Each row of a before or after table is a point. One or more steps were done to the points. Then noise was added and the rows were shuffled. The steps act on how far a point lies along the listed directions, d1 being the first. Name the steps. A step turns or swaps two directions, mirrors them in a line or flattens them onto one, adds a multiple of one to another, or multiplies one. Angles are multiples of 10 degrees, from the lower direction toward the higher: turns from -170 to 170, lines from 10 to 170 but not 90. Use the fewest steps. Two steps may share a direction if one is a turn and the other turns, adds or multiplies; they go together, in the order done. Otherwise the lowest direction goes first.
(in the rows, 128 means zero)

Directions:
(1): [143 159 168]
(2): [138  86 157]
(3): [ 79 129 146]
Before, 10 rows:
[[114 154 136]
 [120 152 131]
 [111 149 123]
 [218 147 101]
 [124 163 139]
 [127 165 128]
 [119 148 154]
 [147  74 194]
 [ 98  80  76]
 [107 144 116]]
After (10 x 3):
[[114 143 147]
 [127 165 123]
 [111 142 120]
 [117 156 134]
 [148  68 191]
 [214 142  95]
 [115 149 121]
 [105  93  94]
 [116 150 134]
 [119 152 129]]
Steps: multiply d1 by 0.7

Directions:
(1): [111 158 166 160]
(2): [184 151 133 130]
(3): [114 171  87 129]
(4): [137 107 105 179]
Before (8 x 4):
[[111 145 111 121]
 [155 163 113 155]
 [120 136 129 146]
 [143  94  93 103]
 [126 135 105 138]
 [102 137 155  81]
 [154 145 124 154]
 [163 145 121 153]]
After (8 x 4):
[[191 118  92 106]
 [127 132 111  94]
 [101 191 171 191]
 [108 134 119 134]
 [101 179 162 182]
 [ 93 204 171 182]
 [136  86 143  70]
 [130 148 109 125]]
Steps: turn d1 and d2 by -70 degrees; multiply d1 by 2.5; turn d3 and d4 by -40 degrees

Directions:
(1): [136 100  94 146 106  77]
(2): [179 119  96 129 167 146]
(3): [102 139 120  96 175  91]
(4): [ 89  84 122 158 153 150]
(5): [138  79 146  78 118 131]
Before, 8 rows:
[[122 107  99 128 105 131]
 [121  94 102 147 138 126]
 [ 86 117 117 137 132  91]
 [ 69  87 196 123 143 174]
 [161 162 128  39 141 109]
 [ 80  88 147 117 103 148]
 [112 117 134 178 119 119]
 [114  81 138  98 113 163]]
After:
[[170 124 154 111 127 145]
 [103  97 151 106 131 181]
 [151  96 115 106 131 125]
 [143 129 132  85 163 138]
 [ 91  82 127 133 122 164]
 [ 60 160  92 169 162  96]
 [ 78  81 205  97 118 155]
 [138 113  95 124 125 155]]
Steps: swap d1 and d2; swap d4 and d5

Directions:
(1): [148 138 124 122 116  60 159 144  86]
(2): [151 121 109 178 107 131 174  88 153]
Before:
[[133 133 131 119 120  98 138 129 125]
 [117 103 122 166 146 224 121 103 194]
 [117 138 129 117 144 127 120 127 124]
 [164 138  99 130 105  46 186 127  82]
 [145 129 125 178  99  94 176 105 136]
 [108 140 140 123 115 147 116 127 152]
 [121 124 124 145 137 221 130  92 196]
 [144 145 128  93 119  73 138 155  84]]
After (8 x 9):
[[128 128 128 133 122 138 134 110 154]
 [119 147 141 112 112 104 130 143 122]
 [109 134 150  65 162  99  93 203  74]
 [ 95 121 151 133 136 183  88 126 166]
 [124 112 102 163 125 210 127  77 191]
 [111 153 151  48 156 107 101 187  83]
 [129 140 122 131 135 113 139 117 122]
 [151 124 108 164 106 151 162  87 164]]
Steps: turn d1 and d2 by 130 degrees

Directions:
(1): [150 144 185 152 124 121 122 165 179  91 122]
(2): [167 121 123 114 170 113 153 148 139 150 196]
(3): [116 124 177 142 109 147 127  62 142 151 167]
(4): [ 91 118 156 138 132  70 191 130 111 131 117]
Before:
[[108 146 152 149 107 140  70 153 162  77  50]
 [190 148 153 128 156 174 104 140 167 147 177]
 [101 128  93 109 125 141 130  95 115 143  96]
 [164 131 102 110 154 173 119 114 128 157 147]
 [129 131 122 131 172  77 156 180 144 114 136]
 [203 139 132  97 189  84 156 228 168 109 175]
 [121 132 162 151  93 137 119  99 147 120 103]
 [166 132 110 133 146 132 113 138 146 117 109]
 [126 128 149 140 132 133 144 115 133 145 153]
 [194 145 125 127 174  97 144 190 167 116 148]]
After, 10 rows:
[[134 132 113 130 128 160 112 118 123 142 137]
 [122 136  55 105 141 153 113 145  77 147  76]
 [129 124 111 136 140 103 147 126 118 124  86]
 [ 51 107  84  90 111  97 170  64  41 167  92]
 [ 82 121  88 122 120 100 160  79  72 155  83]
 [ 69 118 130 135 129 107 148  73 107 151 131]
 [149 138 139 144 105 151  97 131 158 108 100]
 [ 92 141 174 155 112 107 107 157 159  77  49]
 [152 137 147 121 155 119 148 147 173 126 145]
 [155 128  85 106 168 133 150 156 112 144 119]]
Steps: mirror d1 and d2 in the line at 130 degrees; turn d3 and d4 by -90 degrees

Directions:
(1): [118 176 101 128  71 162  81 111 137 102 118 123]
(2): [105 133 139 139 136  77  80 100 105 150 138  70]
(3): [158 140 102 200 130 120 141  95 135 164  93 143]
(4): [114 104 192 176 112 165  99 142 110 137 140 148]
Before, 14 rows:
[[113 136  98 128 133  54  98  88 111 161 130  47]
 [128 123 118 106 127 114 137 142 128 107 130 119]
 [146 166  84 169 155  29 100  86 118 159 104  97]
 [137 176  66 139 122  87  95  84 135 137 116 102]
 [123 126 111  76 124 168 170 155 133  91 125 127]
 [154 169  72 140 146  44 138  72 141 153  97  66]
 [110 106 158  89 150 160 157 166 129 111 146 143]
 [134 163  99 135 161  78 119  71 120 152 128  97]
 [110 149  85 100 110 101  75  91 127  96 134  78]
 [117 145  81  76 146 105 149 134 135 111 158 112]
 [125 133 156 153 111 161 108 177 141 106 171 160]
 [115 140 150 111  87 178 105 146 132  87 146 158]
 [128  81 128  95 148 137 153 154 142 104 152 160]
 [129 162 130 111 112 177 105 135 135  95 143 156]]
After (14 x 12):
[[140 107 142 173 132 176 172 141 118 139 105 153]
 [132 152  97 177  86 146  73  83 130 115 109 123]
 [137 150 139 129 125 184 126 141 136 104 141 172]
 [120  92 182 153 153 156 149 150 119 144 137 146]
 [117 159  90 156  95  87  77  78 117 156 115  61]
 [132 178  91 138 142  95 108  67 125 142 124 100]
 [140 191  63 133 130  43  87  88 126 130 108  88]
 [139 119 135 161 123 127 132 130 122 129 118 132]
 [155 186  64 158 122  65 123  66 146 149  88  74]
 [133  69 151 159 152 128 144 138 131 140 142 162]
 [124 124 154 121 124 151 123 190 141  99 179 152]
 [142 183  61 141 108 111  99  88 142 128 112 117]
 [124 123 160 124  99 184 127 155 130  96 145 176]
 [136 137 113 205 132 130 133 109 125 160 132 146]]
Steps: turn d1 and d2 by -30 degrees; mirror d3 and d4 in the line at 130 degrees

Directions:
(1): [ 73 116  91 113 153 112 171  83 107 156 142 172 133 126]
(2): [162 146  93 160 124  52 110 111 137 169 133 112 111 143]
(3): [ 94 140 166 139 122 105  59 103 107 101 176 151 126 123]
(4): [ 87  88 115 152 177 109 124 185 113 120 145  84 114 126]
(5): [132 135 165 107 110 108 154 182 114 150 146 172  85 169]
Before:
[[135 143 156 106 110 137 159 140 120 152 159 183 107 144]
 [ 96 108 151 102 139 169 163 120 111 129 119 180 113 139]
 [ 49  88 155 111 161 151 151 184  96 129 160 164 122 133]
 [112 108 144 129 150 102 124 211 123 140 150 120 100 160]
 [112 143 144 122 130 117  94 128 127 117 151 145 117 143]
 [118 173 159 161 114  76  67  98 110 122 182 163 111 144]
 [115 143 175  97 113 166 129 148 110 120 144 189 108 133]
 [121 135 124 121 129 205 111  84 129  85 103 115 178  89]]
After, 8 rows:
[[127 104 167  98 131 214 168 152 129 106  90 148 119 131]
 [107 133 107 113 144 122 144 118 127 143 133 154 119 141]
 [ 93 105 129 133 162  90 115 184 120 140 160 120 107 153]
 [115 151  69 143 144  63 178  75 121 187 144 168 111 151]
 [147 139 151 107 108 155 165 147 128 140 143 163 116 138]
 [ 78  70 150  98 161 205 188 215 113 119 118 132 132 124]
 [107 124 162  86 124 197 166 142 116 117 124 192 125 124]
 [ 99 134 146 103 131 224 127  97 116  74 114 140 173  95]]
Steps: turn d1 and d3 by -100 degrees; multiply d2 by 1.6; multiply d5 by 0.7
